Each row is a point. A path goes straight from each point to the next, and from the last back to the first. The post is the endless flat space through its rows: a point in 2 columns, a line in 3, a plane in 4, and so on, so that a path can go around it. Count how often the path circles the post. Going back the other way cancels.

Post, one row:
[[-9 -5]]
Path:
[[ -6 -67]
 [-17 -31]
 [ 15 -52]
 [-40 -38]
 [-25 -45]
 [ 41 -26]
 [ 37   7]
 [-22  59]
 [-45  -2]
 [-47  46]
 [ 16  18]
 [ 47 -36]]
Times around: 0

Post, 7 rows:
[[-29 -20  53  68  19 -72 -39  21]
 [ 10 -16  -8  81  54  -7  76  -6]
 [-13 -12 -14   8 -43  45  80 -55]
 [ 14   4  52 -41  -2  -9 -42  84]
 [-16  12 -95  21  64  -3  40 -63]
 [-34  -6  13  -4   4 -48  55 -41]
 [ -2   6  45 -69  20  30 -21 -29]]
Path:
[[-22  -6  -3  -6  -8 -14  33 -88]
 [ 34 -62  16 -21 -15   6  40   7]
 [-50 -31 -47  45  56  13  76 -65]
 [-34 -14 -10 -22  19  12  55  -1]
 [  0 -42  -5  50  27   5  28 -35]
 [ 27   4 -10   8 -22  -4 -31 -24]
 [ 16  20  -4  17  31 -13  24  21]
 [ -7  45  19 -21   1 -24  25  51]
 [ 36  20  16 -16 -16  18 -11 -29]
 [ 58 -36  18  50  66  -1 -37 -12]
 [ 47  26  42 -16  24 -79  19   4]
 [-51  44   4  52  28 -27  -9  12]
 [  1  19 -29  34   3   3  23   1]]
Times around: 0

Post:
[[-19  -8 -40 -10 -31  -9 -54 -23  -6  -1 -24  18  95   3]
 [ -4 -10  27  -3   4  54 -24 -20   5 -43  18  22  51 -30]
 [ -4 -15   7 -36 -11 -73 -19 -35 -21  36  41  12 -13  42]
 [  8  21  -4 -33  16  25  24  22  19  10 -26 -18 -37  62]
 [  1  12 -30  10 -49  11  25  25 -17  39  46 -16  35  -8]
 [-18 -23  54 -14 -11  -4 -37 -13  -5 -30 -21  31  32 -28]
 [-17   8  -4 -27  11  -1 -37  19  17   6  -2  23  10 -24]
 [  4   3  20  27 -11  20  34 -12 -15  23  21  56  -1 -25]
 [ 18 -30  -5  22   2 -30   5  -8   4  -1 -12  -4  13  -4]
 [  2  29 -13   2 -34 -12  12 -28  19  52  11 -21 -21  -2]
 [-22  12  -9 -16   2  31 -23   7 -65  -6  38 -25   3 -35]
 [  7 -21   2 -18  37  -7  55   2  13  29 -32   6  15 -47]
 [ -3  -8  28   1   8 -46 -51 -27  -7  38   2   8  31  56]]
Path, 21 rows:
[[-44 -32  -6 -10  -5  -3 -16  25 -45  33 -26  37  30  21]
 [ 10 -21   3 -15 -54 -17 -18  10  11  48  11  -1  53  52]
 [ 23   3 -17 -23 -12  -5   5  31  -3  12   5  -5 -20  -7]
 [  9  12   9  -1 -45  -6  37 -14   1  22  15  21  42  -3]
 [-19  24  22  11  40   1  12  -9 -36  27  -8 -12  15  20]
 [-10  37  49  20 -31  27 -14 -27  32  39 -10  -6  -3  51]
 [-18 -10  -7 -36  11   7  -3  23  -5  26  16   8  25 -30]
 [-11 -19  53  -8 -17 -17 -29 -34 -21  30 -28  25  48  33]
 [ -2 -29  33 -14  -5   1  28  -7 -11  12 -27 -11  17  24]
 [-38  16 -12  11 -29  43 -22  57 -22  17 -23 -36  61  -5]
 [-50  26  28 -35 -52 -20 -13 -30   5  -7   4   4   8   6]
 [ -6  14  21 -45 -32 -24 -34 -23  33 -24  42   4  35 -18]
 [ 17  33 -34 -51 -23   6  47 -15   7  20  24 -24  -9   2]
 [-20  49 -29 -19 -29 -23  23  35  10  14  -8 -18 -20 -15]
 [-26 -11 -10 -51 -16 -47  53  -8   9  33  14  42  29  -8]
 [  3 -18 -24 -20  12  26  23 -38  29  -5  -8   9  34 -19]
 [ -2 -19  20   7   2 -10 -19 -20  -8  27  -5   4 -11 -32]
 [ 16  -4  47 -44  -3   0   0  21   5  13  52  31   5  13]
 [  1  24  20 -17  -1 -28 -24  -6 -29  18 -18 -16 -29 -29]
 [  1  30  -9   9  13 -30  18 -34  17  37  12  18  44  -4]
 [-28 -21 -19  21 -24 -10 -17  -1 -15  -7 -10  49  53  13]]
Times around: 2

Post (17 x 18):
[[ -9 -28 -13 -25   7  -3   5 -43   2  38 -49  64 -44 -38 -11 -42  36 -15]
 [-14  21  -3 -37 -26   9  16   0   0 -53  19 -11  23  26 -23 -36  25  -8]
 [  6 -24 -31 -22 -14  -1  10   3 -30  95 -21  31 -12   7 -11 -34  19   5]
 [-14 -37 -27 -31  -4  43 -73  30 -21  16  15  30 -41 -15 -23  47  26  -7]
 [ 14  30  -9 -29 -25  10  24  -3  15 -12  22 -28  23 -55 -25   5 -22  39]
 [-12   0 -14  -8  -9 -36  25 -38 -30 -43  31 -15  15 -10  23  38  32 -10]
 [-23   0 -24  13 -17 -33 -19  -6 -13 -17  -6  12  10   2 -23   8 -33  -8]
 [-30 -26  23  14 -12   3  30   2   5  63 -42  47 -50   5  29  -7  29  -6]
 [ 16   1  49  30  28  -6   7 -45 -31  52  -4  15 -34  -1 -33 -23  29  16]
 [  6 -20  13 -20  -4 -27 -25   8 -10 -34   3 -24  51 -19  13 -19  12  29]
 [-28 -26  -7  29  19  -7  36   6 -19  73   9  59 -63 -32  13 -76  37 -18]
 [  9 -24   2 -35  -5  12 -12 -45   5 -18  54  -1  17   2  12  -4 -25  17]
 [ -1   3 -14 -27   1 -11  22  -5 -33 -52  28  42  13  -2   2  -1  -1  55]
 [-18 -46 -32  15  16  77 -20 -18 -33  -4 -12  -2  -7 -12  -7  28   7  13]
 [  4  -9   7 -19 -51  22 -21 -30 -53 -28  20 -10 -11 -29  17 -13  -6  24]
 [-23 -36 -11 -19  32  -5  14 -17 -20  25 -15  -2 -93   1   4 -19  18  11]
 [  2  -5 -31  -3 -54 -17 -23 -25  11 -45  46 -17  31 -11 -17  -5  18  65]]
Path:
[[ 11 -16 -25  11 -29  -5 -57 -43  15  30  16 -10   7 -18  -3 -32  23 -15]
 [-17   5  27 -13 -47 -25 -31 -13 -22   5 -53 -20  -1 -21  17 -16   8 -11]
 [-33  -1 -23  17 -27   0   4 -62  11 -11  -2  -8   3 -32 -24  43 -13   8]
 [  7  -7  30  -6 -61  -9 -10   8  16  46  48   2 -10 -11 -61 -56  37  23]
 [-19 -22  -2 -18 -11  28  15 -10 -14  33  35  56 -35  -9   5   4  49  12]
 [-19  -5 -14  -9  28  14  28 -39 -10  32 -16  -3 -14  -3 -13 -20 -12  18]
 [  4 -24 -12 -22 -25  14 -40 -29 -15  37  -3 -11  -9 -20  15 -43  24  22]]
Times around: 0

Post:
[[ 13 -23 -49 -28  -2 -35   0 -38  24  26  11 -27  32  46  34  27  -7  -2]
 [  4 -26  -8  35 -24  31  22   1  -7 -56  63   4 -22  50 -21   6 -15 -19]
 [ -4  -2   5   9  -3  -7  55  -4 -47 -25  43   7 -63  -1 -13  23  12 -41]
 [-21   4   5  33 -11   8 -12  -9  20  -6  40 -38   9  -1  34  -2  39  14]
 [ 18   8 -70  17  38  28   4 -52  20  10  16 -25 -10  42   6 -11   8  19]
 [ 24 -50  26 -13  -1 -34  17 -13  -3 -23  -5  -8   7 -20  11   2  13 -57]
 [-37 -48   8   8  11   1  56  14  20  -9  -9  47  -1  55 -20  35  12  -6]
 [ 18  -5  17   9   1   5 -40  18 -13   8  -3   7 -39   2  12  -7  11 -45]
 [-30  20 -18  10 -12  38  25 -25 -28  27   7  13  10  23  10  16  12   6]
 [-35 -34 -24 -34 -43 -14 -24 -21  -2  10 -21 -12 -12  -3  39   4  -8  -4]
 [-12  56 -11 -22  40 -18 -34 -59   2   1  13 -18  13   5   9 -48  39  -3]
 [-10  -4  39  32  -6 -11   4   8  36  46   8 -17  -6 -12  14 -39  -2 -11]
 [  3 -19  36  34  11  -2 -31  15   7  16 -37 -32 -14 -76  -8  13 -22  36]
 [-38   2  53  -7 -28  14   6  -4  27 -29 -11  -2 -16 -23  14  47   1   6]
 [  5  11  34  40  19 -11 -16  20   0  24 -75 -20 -23  -9 -28 -13  11 -13]
 [ 10  -7   1  11  -7  58  15  28 -36  -1  41 -26 -13  38 -36  12  32 -29]
 [-50 -67  31  39 -19  19  18  17 -22  13  -5 -16 -39   6   6  62 -26 -36]]
Path:
[[-70 -95  43  -7 -14   2  39  17 -18  27 -31  13 -35  -7 -44  34 -23  24]
 [-46  -1  22  71 -12  29  53  15 -51 -95  53  11 -55  71 -76   5  39 -48]
 [ 24  25 -23  14  22  16  29 -60 -41  -8  39   3  -3  37 -13   9  -5 -75]
 [ -4 -27 -49   4 -21 -58  43 -17 -38 -12  13 -43  10  62   4 -19  20 -58]
 [-35 -53 -30  71 -25  -3  26   6 -37 -33  25  11 -60 -15  26  16   9  -9]
 [ 11 -10 -28  32  -7  29  40  -2 -33  -7  18  11  64  17  -3  10  26  -7]
 [ -7 -33  36  46  26  -1 -16  50  -6  32 -33   9 -24 -17  31   7  52 -33]
 [-12   8   5 -31 -25  65  15  23  11 -33  39 -15 -34 -35 -10 -37  31 -20]
 [ 10   9 -18   5 -63  -7 -71 -60  24  77 -10 -57  10 -72  89 -27   3 -13]
 [-48  -5  51  44  39  23   3 -46 -20  17 -24 -30   5 -27 -48 -39 -15 -38]
 [-89 -20  33  13 -23   4  42   5  14   0  40  -7 -19   0  14  11   7 -21]
 [-24 -30 -44  44 -53  21  50   3  -1  11  31 -27 -68 -10 -12 -14 -13 -22]
 [  5 -51  27  11 -15 -38  -1 -29  -3  31   6 -40  41   2  18  -4  34 -38]
 [ 72   5 -24 -26  52  42 -16 -13  -4 -24 -15 -40 -10  -2 -26   4  48  13]
 [-39   4 -18 -11 -31   7  39  13   2  -7  -6  10 -36  15   6  16 -47  45]
 [-88 -66 -25  31   0 -41  44 -29  18 -34 -12   5  28   7  56  72  27  23]
 [-69   7  36  46   3  17  44  17 -78 -26  35   6 -51   0 -27  16  15 -25]
 [ 19  -9   2  12 -12  33   0 -35  -1   1 -15 -25  22  18  10  12  -1   6]
 [ 11   2  54  12  23   9  44 -39  38   6   7  -3 -32  -2 -10  35 -28 -29]
 [-25 -39  24   3  19  42 -20  -7  17  25  13 -51   8  58   9  40  52  -4]
 [ 37   1  30  40  30  59  14 -18  62   5  34  25 -29  10  54   3 -15  24]
 [ 73 -17 -23 -44 -31  -9   1 -39 -12  -8 -25 -15  72  48  38  12  27 -35]
 [ 23  31   9 -15  23  31 -64 -52   5  19 -27 -24  24  -5  54  37  45  25]
 [-31  37  -4  -8 -40 -47 -21 -27 -57   4  -6  -4  22   3  34 -20 -21  14]
 [-15  21 -12  -4  11  -6  28 -12 -24 -26  16  33   3  -9  -9   1  10   1]
 [-36 -21  27  18  25   0 -15  -2   1  29  76 -14  19  27  22  24 -48 -64]
 [ 40  14  30  24  60  22  -7  15  28  19  16  29 -14   3 -12   5  -4  12]]
Times around: 0
